Rows are points. Each copy is the shape, with its points in the same order, turned, moved and blurred by noise. Is it also mirrored, or only turned?
(in the rows, 128 means zero)

Shape (6 x 2)
[[119 128]
 [186 101]
 [102 142]
 [121  67]
 [145 164]
 [111 133]]
Copy 1 (6 x 2)
[[132 139]
 [107  76]
 [150 153]
 [ 77 141]
 [171 116]
 [142 152]]
Copy 1 is: only turned
Copy 2 (6 x 2)
[[104 138]
 [175 122]
 [ 81 139]
 [133 189]
 [112  99]
 [ 96 138]]
Copy 2 is: mirrored
Copy 3 (6 x 2)
[[103 143]
 [158 107]
 [ 85 160]
 [ 99  83]
 [125 179]
 [ 91 148]]
Copy 3 is: only turned

Shape (8 x 4)
[[139 163 168  89]
 [152 112 173  65]
 [166 132 104 146]
 [140 117 112 109]
 [ 70  83  96 119]
 [155 129  88 121]
 [127 154 159 101]
 [165 104 119 135]]
Copy 1 (8 x 4)
[[ 71  92 127 165]
 [114  80 130 198]
 [115 171  95 150]
 [134 124 100 148]
 [178 102 122  89]
 [124 145  77 143]
 [ 83 100 132 150]
 [139 156 110 165]]
Copy 1 is: mirrored
Copy 2 (8 x 4)
[[152  78 161 105]
 [150  50 113 108]
 [157 148 121 153]
 [137 125 108 117]
 [ 65 145  89 100]
 [156 148 109 127]
 [135  93 156 106]
 [147 125 100 157]]
Copy 2 is: only turned
Copy 3 (8 x 4)
[[170 145  79 137]
 [187 120  74  92]
 [156 119 171 136]
 [150 133 139  94]
 [ 77 132 133  65]
 [154 138 169 106]
 [148 143  88 135]
 [159 103 150 112]]
Copy 3 is: mirrored

Shape (13 x 8)
[[153 123 129 119 113 169 168 138]
 [155 159 105  87 158 160  88  66]
 [172 138 118  77 147  95 125 156]
 [ 99 145 146 139 174 139  91 110]
 [148 165  87 100 101 156 177 128]
 [193 139 114 111 139  73 113 114]
 [136 143 112 176 117 214 153 163]
 [ 80 108 120 162 109 163 129 120]
 [ 97 115 162 130 100 133 114 134]
 [105 102 159 137  71 150  99 124]
 [ 94  90 146 149  80 135  96 145]
 [111 138 168 146  81 111  91 133]
 [156 142 134 125 146 145 150 105]]
Copy 1 (13 x 8)
[[141 111 122  98 118 177 114 116]
 [114 153 172  75  99  77 123  78]
 [166 182  91 107 118 106 124 136]
 [106 145 190 111 166  90 112 130]
 [127 151 117 108  89 186 130  93]
 [163 165 101 147 129  76 127 105]
 [ 72 108 119  96 153 200  76 105]
 [ 77  94 172 128 126 150  91 147]
 [132 126 166 133 126 132  72 169]
 [137  97 172 137 109 132  44 156]
 [112 101 157 150 117 132  46 181]
 [141 139 179 165 134 127  63 151]
 [145 126 137 100 137 124 132  99]]
Copy 1 is: only turned
Copy 2 (13 x 8)
[[124  97 109 119 131 168 146 143]
 [ 98 122  94 101 161 139 171  34]
 [172 100  88 119 109  95 137  89]
 [ 98 162 128 155 171 108 147  88]
 [110 112  63  96  97 169 152 130]
 [136  84 110 142  82  96 151  57]
 [ 91 119  92 156 151 203 104 155]
 [ 59 141 145 126 146 139 118 148]
 [117 151 169 120 129 129 127 132]
 [103 143 188 105 126 151 110 125]
 [100 139 183 117 126 127  90 135]
 [118 165 178 136  99 132 115 103]
 [117 105 107 142 132 146 173 107]]
Copy 2 is: only turned
Copy 3 (13 x 8)
[[148 141 115 133 178 142 169 119]
 [134 166 194 152 136 112 123  67]
 [154 116 163  92 148 181 110  93]
 [102 185 178 131 115 130 119 156]
 [197 165 105 133 166 138 145  92]
 [132 102 170  87 157 138  94  88]
 [180 147 125 170 171 113 169 173]
 [111 165  98 164 132 123 131 160]
 [102 134 114 128 106 140 156 142]
 [ 88 124 107 157  99 124 169 134]
 [ 93 105 106 161 100 132 147 159]
 [105 118 123 109  84 115 152 146]
 [135 166 148 113 180 126 145 114]]
Copy 3 is: only turned
Copy 4 (13 x 8)
[[158 103 142 180 117 165 112 124]
 [149 178 119 151 140 152 129  31]
 [169 176 128 168 106  96  83 119]
 [116 177 139 115 139 145 165 110]
 [134 127 111 220 102 169  94 103]
 [177 166  83 165 142  82 106 108]
 [162 115 130 174  98 227 155 148]
 [102 106 111 119 116 186 145 133]
 [113 107 133 120  98 127 146 129]
 [124  81 118 107  84 135 154 112]
 [122  94 107  93  82 137 142 141]
 [120 115 103 125  82 102 172 128]
 [150 135 131 176 149 146 133 106]]
Copy 4 is: mirrored

Shape (17 x 11)
[[115 151 128 159 164 112 152 151 161  71 121]
 [ 98 139 129 155 187  90 121 164 129 100 108]
 [ 92 147  98 182 115  99 123 170  96 112 106]
 [ 90  90 173 166  88 114  64 106 119 154 169]
 [ 87 114 159 152  86 113 116  62 122 185 147]
 [194 139 140 108 131 125 138 123 174 114 119]
 [104 110 161 102 107 115 135 114 130 173 149]
 [157 107 145 107 128 165 125 103 149 163 133]
 [175 141 128 130 146 177 148 135 175 145 135]
 [163 117 145 107 127 167 152 101 137 122 156]
 [106  91 166 163  91  90 113 109 134 190 132]
 [155 173 162 102 132 169 123 106 178 138 119]
 [152 126 151  86  80 141 121 118 132 139 150]
 [151 119 110  99 141 161 128 110 171 111  88]
 [112 160  73 151 173  86 116 153 160  98 144]
 [ 87 136 119 148 160 127 120 174 181 131 112]
 [138 122 164 126 115 112  95  93  84 174 151]]
Copy 1 (17 x 11)
[[132 145 140 148 124 119 140 181 158 113  94]
 [128 157 163 124 139 103 121 194 114 114  90]
 [140 118 105  98 133  88 101 192 106 149  99]
 [137  85 159 163  97 120  46 115  59 154 150]
 [107 110 141 133  60 120  63  76  72 159 111]
 [116 120 157 128 156 145 151  85 173 126 121]
 [ 94 153 139 136 106 132  98  87  82 158 141]
 [ 84 122 144 134 143 160  95  67 122 116 125]
 [100 141 126 140 165 156  97  90 181 110 109]
 [ 97 123 114 163 142 159 128  73 129 107 118]
 [ 95 108 164 135  98 111  62 103  85 191 123]
 [135 148 148 122 127 193 110  78 158 111 116]
 [123 120 120 133 137 154 123  68 105 142 161]
 [ 81 116 146 100 134 167 134 114 157  88 129]
 [144 154 143 116 127  63 118 169 157  86 115]
 [108 165 153 116 129 124  80 181 152 120 129]
 [130 112 150 131 129 122  90  66  54 143 106]]
Copy 1 is: only turned
Copy 2 (17 x 11)
[[123 161 122 170 119  95 182 162 123  92 125]
 [151 167 128 196 134 118 141 173 117 121 131]
 [136 160 136 184 125 119 149 105  62 159 141]
 [ 96 122 126 183  54 187 127  75 162 175 165]
 [ 93 137 146 138 122 172 134  68 189 180 164]
 [107 136  89 107  90 104 147 150 164 119  70]
 [ 89 119 135 120 113 145 136 127 179 183 163]
 [106 106  82  99 111 164 138 130 163 142 114]
 [110 126  47 102 127 131 180 146 144 128 113]
 [ 96  92  99  83 103 137 160 140 150 116 125]
 [112 123 134 168 109 169 147  81 177 207 133]
 [ 83 180  69  96 102 136 143 149 169 127 124]
 [ 78 115 107  89  77 134 129 135 152 175 124]
 [ 91 124  82 114 144 145 120 148 134 100  81]
 [125 145  92 209 134  59 142 154 114 112 139]
 [ 90 152  84 204 140 127 171 160 124 134 123]
 [137 123 123 125  82 153 108 100 164 190 168]]
Copy 2 is: only turned
Copy 3 (17 x 11)
[[ 73 138  92 143 135  88 150 100 145  83 145]
 [ 85 119 105 163 170 108 114  89 162  86 128]
 [ 84 130 120 176 193  81 108 147 104  94 111]
 [148 119 130 120 175 187 101 196 102  52 128]
 [155 177 177 112 188 172 130 180 102  74 126]
 [168 179  83 126 101 108 143 111 133 119 146]
 [168 143 172 106 149 136 123 157 135 101 139]
 [170 158 125 121 118 164 146 143 124 141 141]
 [141 167  92 142 103 131 170 141 133 154 167]
 [142 157 131 105  89 141 146 125 106 128 151]
 [179 148 160 150 190 154 133 178 123  60 131]
 [134 201 100 112  94 139 134 147 163 132 135]
 [180 155 126  97 113 117 112 160 110 120 128]
 [140 157  89 119 119 133 166 107 141 141 100]
 [ 91 133  68 129 198  89 126 101 135 114 159]
 [100 120  87 150 172 114 154 144 180 114 133]
 [166 158 155 135 151 171  77 149 100  98 138]]
Copy 3 is: mirrored

Shape (18 x 12)
[[111 140 125 150 115 138  89 162 118 149 132 158]
 [137 141  92 183 176 124 178 129 164  98 142  90]
 [117 143  87 150 147 128 178 164 159 140 151 130]
 [109 139 183 142 144 143 119 126 135 170 110 146]
 [102  97 187 126 153  95 102 137  95 128 119 163]
 [170 122  98 110 107 160 165 143 207  71 106 129]
 [118 109 150 153 162 131  81 162 101 111 128 137]
 [ 97 132 174 149 108 130  93 169 114 130 137 162]
 [ 88 112 157 110 101 156 147 185 123 112 137 128]
 [134 124  81  71 100 133 152 128 144  97 147 147]
 [169 108 136 155 168  94 140 130 197 133 178  87]
 [156 126 131 121  82 128 177 115 140  87 128 123]
 [123 163 179 109 152 155  78 166  68 133 158 127]
 [109  94 157 143 135 174  91 116  86 154 130 128]
 [198 137 104 123 107 101 183 141 157  94 112 115]
 [109 166  92 161 156  95 142 114 201 104 138  62]
 [176 100  91 129  62 124 162 125 160 105 120  82]
 [114 113 141 109 143 137 101 166 102 161  94 100]]
Copy 1 (18 x 12)
[[116 122 119 131 130 167 103 123  88 138  91 111]
 [158 155 117 162 121  79 105 110 113  82 199  94]
 [145 157  86 124 129 101 100 140 109 100 157  89]
 [119 164 146 139 181 165 134 124 132 114 101 131]
 [ 90 112 157 144 181 174 166 150 127 131 124 114]
 [223 125 124 123  74 145 104 164 137  57 155 107]
 [109 103 166 176 141 170 124 118 113 141 121  84]
 [ 88 133 158 124 141 185 112 142 108 138 111 109]
 [144 138 128  84 126 180 134 148 140 134 138  71]
 [180  75  80  96  97 144 140 151 118 101 146 113]
 [129 113 118 166 136 105  75 119 179  57 175 116]
 [155 134 122 102  88 136 149 157 132 118 185 147]
 [124 111 139 143 181 177 106 106 119 193 121 113]
 [109 143 123 160 144 189 156  81 132 140 109 120]
 [182 120 126 125  79  85 119 186 149 116 178 145]
 [154 130 145 108 135  58  94  82 122  60 169 111]
 [163 115 121 108  35 105 129 138 167 108 157 140]
 [138 120 143 145 144 129 153 112 161 159  80  96]]
Copy 1 is: only turned
Copy 2 (18 x 12)
[[150 161 166  94 151 115 132 150 122 138 121 143]
 [ 98 125  95 156 165 148  57 131 143  76 121 150]
 [115 145 110 122 144 154  88 180 164 102 143 146]
 [134 121 138 129 175  97 177 143 142 129 113 125]
 [ 98 123 151 121 128  71 184 129 116 140 131 181]
 [127 123 118 160  70 168  90 159 109  83 109  81]
 [114 149 161 115 159 110 153 127  99 111 112 176]
 [119 143 196 114 152 104 158 163 112 137 141 150]
 [ 85 145 153 108 131 150 161 178  94 116 171 120]
 [126 113 119 103  65 176 111 141 123 128 152 124]
 [148  77  93 147 146 105  86 166 117  56 127 176]
 [117 105 117 164 102 162 106 134 111 135 170 108]
 [140 135 190  99 168 156 194 108 114 112 154 183]
 [132 116 128  91 187 129 180 125  85 156 112 148]
 [151 134  98 189  87 150  85 131 127 101 168 122]
 [111  91 120 116 164 112  35 118 152  52 138 120]
 [154 124  92 149 104 147  63 140  69 120 173  91]
 [130 165 119  93 156 102 169 121  97 100 150 139]]
Copy 2 is: only turned
Copy 3 (18 x 12)
[[127 105 139 145 146 144 105 150 128 115  83 156]
 [ 91 112 104 160 183 172 117 115 188 184 176 109]
 [ 91  87  76 132 152 160 121 146 171 164 129 130]
 [151 138 161 108 135 161  90 175 128 160 114 152]
 [176 149 166  99 166 108 142 147 141 143  95 154]
 [ 67  92 127  92 119 191 132  74 183 129 174 162]
 [146 115 175 143 185 132 138 146 143 119 105 148]
 [133 127 157 135 140 141 136 152 117 135  69 170]
 [118  81 141 100 135 163 175 135 113 159  95 150]
 [ 90  95  92  84 115 133 148  92 137 105 143 121]
 [ 75 113 154 133 147 105  99 128 206 199 163 118]
 [115 116 114 113 106 155 145  73 129 161 164 154]
 [150 110 182 157 129 129 154 192  99 107 118 121]
 [158 102 170 115 174 131  91 147  77 138 119 142]
 [117  98 103 134 101 145 137  75 191 149 186 157]
 [ 75 135 121 157 144 182 103 101 201 181 139  66]
 [107  65 120 125 106 146 109  36 153 167 155 144]
 [177  71 168 114 140 151 112 149 144 131 104 118]]
Copy 3 is: only turned
Copy 4 (18 x 12)
[[ 73 123 164 142 126 124 101 128 108  93 127 142]
 [122  89  97 183 177 171 163 107 177 135 135 128]
 [ 90 104 102 167 168 140 133 160 162 134 134 146]
 [ 99 153 171 112 126 122 112 108 127 148  97 142]
 [ 93 170 180 114 151 139 149 114  59 133 136 124]
 [156 102 107 123 103 160 175 182 189  94 140  96]
 [ 80 149 175 153 135 162 123 102  92 109 150 102]
 [ 64 132 175 141 108 111 130 128  81 108 116 126]
 [ 79 132 117 140  84 129 140 163  93 145 132 108]
 [132 116  77 108 138 127 141 177 120  83 157 116]
 [127  82 150 145 197 120 152 117 173 160 161  78]
 [161 112 100 135 104 114 179 137 128 113 149 132]
 [ 77 186 139 160 120 104  81  95  86 109 129  83]
 [ 88 141 155 104 101 141  89  78  97 134 157 133]
 [187 116 114 165 140 125 173 167 156 110 158 126]
 [141  44 107 163 191 156 143 112 159 132  90 100]
 [186  62 113 141 108 130 149 156 137 119 185 125]
 [121 145 157 141 126 162  75 137  87 144 136 114]]
Copy 4 is: only turned

Shape (16 x 12)
[[ 86 111 102  99 141 188 128  76  64 126 111  74]
 [130 145 108 193 104 162 153 147 188 164 186 117]
 [110 132 132 228 131 118 116 136 131 155 193 121]
 [ 90  73 151  98  88 142 165  92 118 124 154 118]
 [ 99 125 106 125 141 170 127 120 103 112  99 158]
 [117 181 102 193 108 111 152 166 120 165 143 134]
 [125  67  97 121 155 150 170 141 112 173 117 149]
 [114 105  98 113 111 145  81 143 125 116 163 150]
 [104 117 156 139 146  84 122 231 144 124 101 124]
 [124 163 155  97 167  90 154 150 143 117 114 123]
 [147 112 135 108 104 188 119 145  99 142 157 139]
 [ 90  84 108 123 107 145 139 124 131  98 110 121]
 [120  94 134 123 131 132 115 132 129 176  75 141]
 [167 168 135 193 130 114 156 143 128 115 137 110]
 [143 166 156 126 161  77 121 190 136  91 114 105]
 [137 131 131 112 126  67 139 144 132 103 127  83]]
Copy 1 (16 x 12)
[[ 86 117 131 135  39 134 142  79  58 126 128 144]
 [151 236 169 178 130 105 125 158 117 157 104 123]
 [148 161 179 174 155 107 116 162 114 188  80 161]
 [ 50 148 157 157 130 152 148  99 121 104 135 118]
 [144 133  93 150 115 127 159 106  78 106 138 143]
 [191 162 174 143 142 133 123 183  81 146 111 115]
 [148 170 170 131 139 140 179  54  92 108 136 143]
 [118 159 105 117 139 104 115 115 116  95  94 155]
 [195 117 133 115 182 118 111  92 148 150 129  62]
 [154 116 143  95 126 110 159 136 142 145 186  83]
 [127 183 112 125 101 172 122 106 128 112 121 158]
 [ 98 143 122 157 139 115 125  84  85 105 140 112]
 [176 123 155 159 119 127 144  75 129  87 147 132]
 [165 164 156 143 139 131 101 169 100 180 175 134]
 [173 114 125  83 149 105 104 137 141 170 173  89]
 [119 119 167  97 143 101  93 127 123 138 175  97]]
Copy 1 is: mirrored
Copy 2 (16 x 12)
[[150 101 141  91 175 212 120  59 146 126 114 135]
 [156 204 178 139  54 150 168 138 167 124 156 153]
 [189 170 121 149  67 149 119 148 178 115 195 158]
 [155 149 151  66 158 153 164 105 117 126 175  87]
 [ 98 127 143 130 152 175 114 111 114  93 145 146]
 [142 196 124 172  52 173 106 139 122 130 155 130]
 [113 131 139 131 148 180 169 138  95 165 170 160]
 [114 130 163 107 133 159 118 176 164 106 150 113]
 [128 183  89 193 154 102 125 183 120 140 125 112]
 [107 165  62 117 116 118 141 128 110 123  99 117]
 [127 158 179  79 143 152 101 146 132 146 140 150]
 [142 126 158 133 159 156 154 118 115  99 141 102]
 [ 97 118 138 154 143 125 131 108 122 169 161 130]
 [176 167 118 138  59 123 116 128 104 111 123 161]
 [138 164  63 149 113  98 106 166 117 118  81 122]
 [163 133  88 123 107 123 138 145 114 131  97  85]]
Copy 2 is: only turned
Copy 3 (16 x 12)
[[187 114 145 181 157 145  73 101  89 130 184  87]
 [123 135 122 116  82 102 141  68 185 136  73 105]
 [118 173 167 166 103 106 165 108 165 131  69 117]
 [200 116  94 152 155 114 181 113 108 145 153  77]
 [183 143 117 135 131 127  99 139 107 100 148 148]
 [115 150 176 106  71 130 156  89 135 123 113 148]
 [183  89 104 138 121 196 139 128 116 122 108 129]
 [134 163  88 143 140 112 120 120  78 132  98 125]
 [ 69 100 123 148 125 126 188 127 103  53 116 164]
 [ 94 131 112 114 150 158 163 123 141  75 179 133]
 [149 143  75 158  82 128 116 129  92 128 126  88]
 [177 109 117 132 168 105 140 113  94 106 125 115]
 [133  78 124 134 132 141 129 166 117 133 128 139]
 [112 157 169 105  89 126 147 125 154  78 124  87]
 [ 60 148 129 130 132 138 158 132 117  40 156 121]
 [ 90 127 141 117 166 143 173 116 102  87 148  87]]
Copy 3 is: only turned
Copy 4 (16 x 12)
[[170 183 172 157 128  78 128 142 193 103 102  98]
 [108 161  86 107 121 109 186  61  81 138 151 162]
 [114 136  90 162  57 142 160  63  84 146 146 137]
 [106 139 174 162 168 115 127  91 115  83  83 117]
 [170 153 128 145 143 138 129 168 126 114 127 117]
 [124 143 116 122 115 144 127  85 109 155 220 135]
 [141 151 134 138 180 147 147 123 115 181 107  88]
 [131 131  92 114 116 141  87 121 116 115  94 124]
 [ 70  88 101 137 139 221 133 131 161 134 153 124]
 [144  65 123 160 170 153 139 116 161 108 162 149]
 [140 139 161  84 121 127 125 133 122 129  90 139]
 [106 148 127 149 155 128 124 140 126  87 112  90]
 [108 129 128 163 163 129 130 169 124 173 116 134]
 [126  83 129 135  98 121 178 110 109 124 200 123]
 [113  41 107 137 125 171 147 130 177 105 179 126]
 [105  59 120 159 139 126 121  89 169 105 152 107]]
Copy 4 is: only turned

Shape (18 x 12)
[[140  95 134 104 127 138  88 116  87 156  96 165]
 [ 99 144 162  78 109 174 124 163 158 177 104 117]
 [117 127 116 150 137 143 138  79  83 176 143 179]
 [139 105 136  99 140 116 113 142 114 133 151 194]
 [136  95 101 156 183 192 111 154 100 109 149 183]
 [ 75 178 128 132 111 125 123 117 131 146 169 160]
 [ 76 150 165 117 140 132 142 151 151 101 121 188]
 [129 180 141 130 181 165 141  83 157 153  87 179]
 [ 64  95 141 151 103 150 123 163 168 154 169 132]
 [124 132 128  99 111 129  92  80 107 104  90 196]
 [106 141 148 148 170 101 137 136 159 109 158 147]
 [132 165 149 150 106 191  84 108 161 129 160 137]
 [135 135  97 126 115 116 133 116  86 100 142 130]
 [128 164  94 152 107 119  88 136 146 154 122 142]
 [ 52 154 156 123 114 174  65  89 139 114  92 159]
 [120 115 180 115 115 184 148 115  97 127 110 183]
 [132 149 165 164 145 157  87 161 117 104  96 115]
 [122 118 160 141 133 139 124 102 145 132  87 132]]
Copy 1 (18 x 12)
[[107 174 172 125 120 148  78  86 126 135 149 148]
 [141 145 205 140 132 130 152 160 140 156 168  95]
 [ 60 126 141 135 155 132 113  48 124 149 126 121]
 [ 89 185 148 143 127  98 127 100 115 116 127 167]
 [ 83 197 112 138 171 190 161 105  90 124 110 166]
 [ 86 153 134 113 133  83 159 107 116 169 132  74]
 [ 68 201 145 118 138 104 151 168 137 124 124  90]
 [ 93 153 179  72 179 131 141 112 172 154  78 109]
 [113 161 121 176 178 106 155 150 113 141 190  86]
 [ 73 197 148  68 106 124 100  86 161 127 147 136]
 [109 166 107 122 166  89 141 145 111 112  95 106]
 [149 178 124 113 152 147 186  86 149 159 145  93]
 [105 137  96 105  94 134 119 104 108 133 125 129]
 [140 154 114 104 139 100 117 117 120 197 133 118]
 [ 94 210 160  67 153 150 129 113 137 148 178  52]
 [ 66 176 164 149 120 172 133 104 179 114 138 113]
 [157 200 119 125 133 174 110 143 122 140 102  91]
 [115 157 140 112 161 145  96 124 162 117 136 101]]
Copy 1 is: only turned
Copy 2 (18 x 12)
[[121  84 103 118 106 139  67 109  99 119 145 143]
 [ 99 148 164 136 123 168  51 164 112 180 153 106]
 [125 128 120  94 124  97 108 112 104 116 174 195]
 [104  93 126  71 106 135  86 112 156 127 126 140]
 [ 84 110 150  99  83 151 103 144 138  43 136 182]
 [ 98 162 138  91 111  73 113 157 134 157 151 134]
 [107 130 149  86  56 139 115 171 155 174 140 137]
 [139 118 170 161  86 116 100 144 163 155 198 188]
 [ 57 209 139  88  98 157 107 130 116 142 130 123]
 [152  76 114 109  60  97  92 119 121 130 163 116]
 [ 83 136 137 112  98 131 158 140 177 152 126 150]
 [ 92 160 195 152  86  85  95 119 117 118 129 124]
 [140 110 117 103 132 108 144 146 119  99 122 119]
 [119 166 105 151 116  94  85 138 151 119 131 124]
 [ 91 129 136 144  29  94  93 156  88 156 180 111]
 [139 100 174  87  73 145  88 136  84 147 140 164]
 [ 95 118 139 177  75 138 110 167 114 125  87 147]
 [126 126 133 155  83 151 119 118 114 157 148 144]]
Copy 2 is: mirrored
Copy 3 (18 x 12)
[[178 118 105 143  93 184 116 121 126 155 137 157]
 [118 134 153  98 165 185 121 126 184 168 154 133]
 [173 123 106 173 127 133 162  60 128 121 127 148]
 [172  95  82 126  99 148 171 142 140 126 145 139]
 [181 139  82 180 114 126 172 162 149 158  85  92]
 [131 153 110 129 174 123 157 106 137  88 156 137]
 [124 147 137 130 150 147 209 174 132 125 154 155]
 [118 126 144 224 156 147 163 122 158 159 166 160]
 [137 156 129  81 160 142 153 132 175 101  77 143]
 [129 144  86 169  85 187 155 133 101 126 161 166]
 [123 106 128 136 154  94 178 168 126 107 122 154]
 [100 130 107 169 165 178 122 132 161  87 109 106]
 [129 125 103 135  96 113 138 114  93 125 133 107]
 [135 159 133 148 120 122  94 135 157  94 153 141]
 [105 194 103 163 168 208 138 145 113 128 138 172]
 [150 122 131 148 127 205 191 117 124 151 125 121]
 [146 135 155 157 150 162 115 192 109 132 116 107]
 [120 119 159 161 123 164 133 134 126 143 116 168]]
Copy 3 is: mirrored

Shape (16 x 12)
[[114 160 144 136 115 149 145 107 147 123 215 155]
 [155  92  77 106 155 110 136  78  83 161  97  78]
 [ 84 158 106 157 114 125 160 123 165 181 148 125]
 [ 81 170 166 133 126 176 138 140 127 128 151 142]
 [ 91 124  98 121  85 126 139 105 121 147 137 157]
 [120  48 112 121 153 113 135  75 129 189 101 105]
 [154 116 155 155 179  96 166 137 111 107 109 140]
 [ 86 149 138 146 105 147 151 125 152 124 178 120]
 [145 107 142 154 133 140 176 115 160 103  93 103]
 [100 145 123 129 108 133  92 164 144 115 191 132]
 [ 92 175 151 134  78 114 106  99 142 157 171 119]
 [156 102 141 149 123 130 198 132 124 136 103 118]
 [145  96 161 202 151 126 150 127  91  77 117 130]
 [167 101 177 174 133 141 169 165  98 121 137 121]
 [145  84 179 136 143 101 204 137 128 103  91 117]
 [135 126  96 113 112 133 103  82 156 188 114 141]]
Copy 1 (16 x 12)
[[103 103 159 179  58 155 119  99  95 135 151 113]
 [134 138 123  78 195 131  60 169  97 143 159 109]
 [125 120 187 150 140 126 113  69 122  96 141 146]
 [108 111 112 191  92 143 128  97 104 108 125 161]
 [154 136 144 139 114 141  78 108 151 107 128 106]
 [124 145 165  71 155 107  77 184 131 133 126 147]
 [124 165 107 137 115 131 140 159  98 119 222 168]
 [104  95 142 144  98 152 118  79 118 111 144 146]
 [139  92 113 100 128 149 147 150 130 136 189 175]
 [ 78 137 127 157  98 149 143  73 148 131 135  95]
 [ 90  85 145 171 114 115 104  96 141  78 132  96]
 [165 119 119  96 112 120 137 136 101 129 186 169]
 [128 143  92  98 102 183 152 171  95  96 192 159]
 [133 133  88 103  75 126 174 140  67 117 177 153]
 [146 116  91  98  92 104 128 159 117 121 219 190]
 [139 119 165 148 160 111 111 156 150 134 104 100]]
Copy 1 is: mirrored
Copy 2 (16 x 12)
[[162 119 130 141 121 105 115 178 180 108  97  91]
 [ 63  83  55 167 126 175 150 147  89 155 151 143]
 [126 136 131 140 165 120 154 155 106 130  94  55]
 [175 107 157 168 125  83 126 123 135 127 103 104]
 [137 105  93 149 150 121 184 142 143  97 121  98]
 [ 37 123  94 175 109 169 176 125 100 111 134 113]
 [105 117 114 116 105 132  74 121 101 124 189 112]
 [152 126 117 146 133 102 128 134 157 126  90  69]
 [ 84  98  94 118 119 113  89  90 105 122 113 102]
 [166 147 126 116 135 107 162 141 182 155 114 123]
 [132  83 154 147 151 104 173 157 175 153 100  71]
 [107  89  90 112  95 136 113 109  76 108 137  86]
 [ 99 120  87 128  78  73  91 110 122 136 190 104]
 [131 110 108 104  46 106 105 116 100 138 153  89]
 [102  97 105 121  91 152  78  68 108 106 167  85]
 [ 76  87 125 137 153 133 188 159 120 104  99 133]]
Copy 2 is: only turned
